Rows are points. The last column is the point's height on a tilted bowl or saddle (a function of degree 2), plus a little noise. Along how many of its main directions does it bend up, bend down or stay straight?
In the rows, 128 means zero.

Points:
[[145 107 162]
 [101  89 150]
 [115  91 155]
 [ 54 122 103]
 [113 134 132]
 [ 60 139  97]
 [ 87 123 121]
 [125  76 171]
 [199 136 197]
 [140 125 153]
 [174 144 177]]
Directions: 1 up, 0 down, 1 straight

Points:
[[163  95 143 117]
 [134 119  91 126]
 [157  50 144  81]
 [125 152 131 147]
 [139  69 157 105]
 [148 109 136 132]
 [108 116 195 118]
 [170 208  48  27]
 [124  90 125 127]
 [186 202  93  63]
 [117 151 106 141]
 [133  89 171 118]
 [112 122 154 142]
 [112 101 119 133]
 [108 127 103 138]]
Directions: 0 up, 3 down, 0 straight

Points:
[[165  96 115 108  79]
 [136 144 165 195 167]
 [179 125 152 129 114]
 [218 101 160 110  77]
 [106  98 151 143 131]
 [217 146 117  80  16]
 [165 249 121 171  88]
 [140  95  79 145 113]
 [102 126 152 109 129]
 [100 108  83  85 138]
 [102 114 123 131 116]
 [140 105 136  92 104]
 [128 101 100 148 117]
 [113 148 119  51 161]
 [237  76 131 159 119]
 [157 169  99 165 100]
 [179 120 116 136  90]
 [147 117  96 101  89]
 [ 85 161 134 164  93]
 [123 126 134 154 120]
 [127 156  90 131 100]
 [101 126 140  99 130]
 [118 163 132 115 113]
 [130 160  98 110 104]]
Directions: 2 up, 1 down, 1 straight

Points:
[[119  67 143 187  88  90 122]
 [153  89 163  78 116 112 102]
 [125 112 129 142 169 179 115]
 [106 144 141 131 110  81 114]
 [158 197 157 152  69 164 124]
 [ 83 131 150  97 108 158 152]
 [ 69  98 152 135  98 126 136]
 [ 87  80 117 143  97 152 134]
 [178 163 154 157  96 137 113]
 [ 91 161 135 106 119 115 119]
 [ 67 173 149 146 117 129 141]
 [143  97 137 102 138 127 101]
 [134 186 177 119 129 123 138]
 [129  76 115 164 119  85 119]
 [ 88 198 211 104 134  51 114]
 [178 141 176 115 187  72  89]
 [135 105 121 137 161 141 104]
 [156 150  92  80  56  69  61]
 [163  45  63  87 118 122  69]
 [134  60 155  88 140 154 105]
 [164 128 120 138 104 123 107]
 [152 143 170 112 129 129 127]
 [170 195  31 147 105 150  47]
 [136 122 159 145 126  46 109]
 [204 132 121 141 122 106  91]
 [135  58 188 146 184 133  89]
 [103  88 140 112 140 200 145]
 [190 113  68 109 170 213  35]
 [170 147 117  86 125 192  96]
 [152 110 114 184 107 127 114]
 [ 52  81 139 101 126  91  97]
 [125 146  90  60  82 128  71]
 [ 90 169 119 109 192 143 111]
 [137 136 109 105 111 118  99]
 [148  84 144 139 151 176 113]
 [164 142 207 137 178  98 115]
 [114  94 154 143 117 119 126]
 [144 140 114 138 130 116 108]
 [108 122  83 114 134 107 102]
 [113 130  65 155 129 144 110]
 [128 155 111 108 120 104  99]
 [ 55 164  75  86 177 132  90]
 [164 127 118  13 163 121  20]
 [188 129 138 161 132 183 101]
 [107 167 169 156 122 138 145]
 [113 146 198 152 100  77 126]
 [142 143  81 119 125 147  91]
 [174 152 122 114 151  97  88]]
Directions: 1 up, 3 down, 2 straight
